Each point is reached from the start by the listed moves, each made once or not at all, plus a little noise. Is the number of moves made odd or even? Then give how often each move was made.
(in the rows, 100 means zero)

Moves:
(1): [146,99,124,122]
(2): [149,94,103,83]
(3): [105,83,112,94]
Start: [99,97,88,101]
Points:
[152,74,102,81] -> even (0, 1, 1)
[104,78,102,96] -> odd (0, 0, 1)
[195,89,117,109] -> even (1, 1, 0)
[147,96,113,126] -> odd (1, 0, 0)

Moves:
(1): [88,39,121,77,105,75,112,121]
(2): [94,129,111,64,99,115,125,133]
(3): [72,73,123,108,127,104,127,94]
(4): [143,131,57,97,93,64,93,118]
(5): [77,123,128,114,60,83,56,110]
(6): [127,86,120,111,66,109,114,92]
Start: [79,113,120,123,107,122,110,99]
Points:
[107,100,141,132,75,129,124,92] -> odd (0, 0, 0, 0, 0, 1)
[72,100,173,105,97,150,178,117] -> odd (0, 1, 1, 0, 0, 1)
[150,132,97,131,66,93,114,109] -> even (0, 0, 0, 1, 0, 1)
[39,107,180,78,72,94,102,161] -> odd (1, 1, 0, 0, 1, 0)
[68,11,181,120,104,110,160,108] -> odd (1, 0, 1, 0, 0, 1)

Moves:
(1): [122,103,98,106,95,124,92,91,98]
(2): [109,114,103,109,84,116,95,112,122]
(3): [93,109,115,106,95,96,98,71,108]
(4): [113,82,84,113,103,67,101,78,117]
(5): [84,108,128,143,103,97,126,91,81]
(6): [72,70,96,103,147,97,114,85,107]
(7): [103,87,93,101,82,87,52,88,110]
(8): [125,92,117,83,114,99,100,121,103]
(9): [109,67,107,85,84,103,116,99,105]
Start: [109,93,66,92,100,113,122,83,94]
Points:
[145,41,53,101,52,85,84,60,149] -> even (0, 1, 0, 1, 0, 0, 1, 0, 1)
[152,44,55,107,126,105,76,58,155] -> even (1, 1, 0, 1, 0, 1, 1, 1, 0)
[94,34,104,137,106,115,120,5,103] -> even (1, 0, 1, 0, 1, 1, 1, 0, 1)
[152,76,82,107,77,76,69,55,151] -> odd (0, 1, 1, 1, 0, 0, 1, 1, 0)
[158,17,66,75,82,69,93,68,127] -> even (0, 0, 0, 1, 0, 0, 1, 1, 1)

Moves:
(1): [94,94,102,97,76,116,119,112,94,90,96,93,95]
(2): [94,102,102,88,124,119,103,112,105,108,114,111,74]
(3): [94,100,79,104,107,99,100,114,77,94,109,114,106]
(4): [96,104,110,83,89,105,98,110,81,97,107,86,82]
(5): [67,94,91,104,95,114,90,106,118,88,124,107,110]
(6): [107,107,80,109,88,125,108,108,87,132,101,99,98]
(7): [87,85,73,88,99,99,99,96,106,101,90,84,97]
(8): [108,100,103,112,95,87,91,102,112,110,93,107,81]
(9): [73,104,99,112,100,99,105,82,84,85,104,90,85]
(10): [77,115,95,94,110,94,91,111,93,111,96,80,99]
(11): [97,99,99,80,95,109,86,96,95,104,87,113,100]
(12): [98,87,102,99,106,86,94,118,84,103,98,109,105]
Start: [95,107,86,95,75,99,107,94,103,96,111,93,106]
Points:
[73,88,70,63,84,129,110,146,56,94,112,132,85] -> odd (1, 1, 1, 0, 0, 0, 0, 0, 0, 0, 1, 1)
[34,75,40,54,68,111,75,135,63,84,125,105,104] -> even (0, 0, 1, 1, 1, 0, 1, 0, 0, 0, 1, 1)
[15,110,47,52,72,127,99,128,48,97,104,71,25] -> odd (1, 1, 1, 1, 0, 0, 1, 1, 1, 1, 1, 0)
[58,88,55,94,27,118,122,122,50,115,100,62,49] -> odd (1, 0, 0, 1, 0, 1, 1, 1, 1, 0, 0, 1)
[18,76,49,79,70,106,81,93,90,76,113,96,101] -> odd (0, 0, 0, 0, 1, 0, 1, 0, 1, 0, 1, 1)
[5,86,32,87,77,144,123,115,85,62,146,92,71] -> even (1, 1, 1, 0, 1, 0, 1, 0, 1, 0, 0, 0)
[59,113,54,61,47,136,103,163,13,128,104,86,88] -> odd (1, 0, 1, 1, 0, 1, 0, 0, 0, 1, 1, 1)

Moves:
(1): [111,109,113,91,97,108,117,87,114,103,95,104,108,105,110,90,115,100,110]
(2): [117,96,111,125,92,94,113,109,100,102,99,101,116,102,86,111,119,106,75]
(3): [105,87,100,91,111,120,94,94,88,85,88,74,103,121,111,113,113,80,67]
(4): [99,100,91,106,121,92,93,103,97,104,86,109,110,84,100,103,110,84,112]
(5): [100,108,90,122,98,107,81,104,101,104,96,89,79,95,96,104,99,104,114]
(6): [103,95,97,90,94,78,93,102,108,90,100,87,95,111,88,75,81,85,96]
(7): [104,123,119,106,104,98,111,105,73,111,99,94,130,84,97,81,98,92,107]
(8): [98,108,83,123,116,104,75,112,125,90,103,102,117,105,94,98,91,104,91]
(9): [96,95,107,99,86,88,84,91,92,114,111,104,99,89,115,108,82,93,130]
(10): [82,109,89,109,104,86,118,116,91,115,93,103,97,91,99,130,78,100,109]
(11): [88,100,100,97,104,108,126,93,96,92,75,102,94,83,107,97,107,93,107]
(12): [99,98,103,106,106,97,95,76,99,102,103,105,81,103,102,112,91,110,102]
(13): [118,95,110,102,107,115,98,100,98,104,88,117,107,101,97,114,99,114,98]
(14): [91,71,104,112,106,88,108,119,80,106,114,89,103,116,98,108,93,101,125]
(15): [69,95,106,82,79,117,111,89,118,114,99,94,84,89,92,104,93,97,108]
(16): [101,108,102,112,81,96,130,90,79,124,135,115,109,112,94,86,101,86,121]
(17): [100,103,115,91,107,93,117,99,85,82,94,106,99,118,86,122,102,103,104]
(18): [108,94,95,98,103,105,120,92,96,90,116,96,107,90,91,109,102,104,94]
Start: [83,97,116,114,100,96,106,93,83,120,108,86,88,104,94,114,93,88,97]
Points:
[57,88,125,149,112,125,170,111,30,160,142,70,145,112,67,159,63,66,116] -> odd (0, 0, 1, 0, 0, 0, 1, 1, 0, 1, 0, 0, 1, 1, 1, 1, 0, 1)
[96,79,183,132,120,67,177,83,5,126,65,70,121,130,89,178,71,63,127] -> even (1, 1, 1, 0, 0, 1, 1, 0, 1, 1, 1, 1, 1, 1, 0, 0, 1, 0)
[85,83,145,138,103,50,116,80,17,117,139,58,82,110,67,133,39,80,169] -> even (0, 0, 0, 0, 1, 1, 1, 0, 1, 0, 0, 1, 0, 1, 0, 0, 1, 1)
[37,94,136,135,70,65,144,73,72,135,76,76,32,87,64,176,45,78,144] -> odd (0, 1, 0, 0, 1, 1, 0, 0, 1, 1, 1, 1, 0, 0, 1, 0, 1, 0)
[98,82,128,121,137,141,138,52,46,81,67,75,59,116,84,187,104,97,85] -> odd (0, 0, 1, 0, 1, 0, 0, 0, 0, 0, 1, 1, 1, 0, 0, 0, 1, 1)
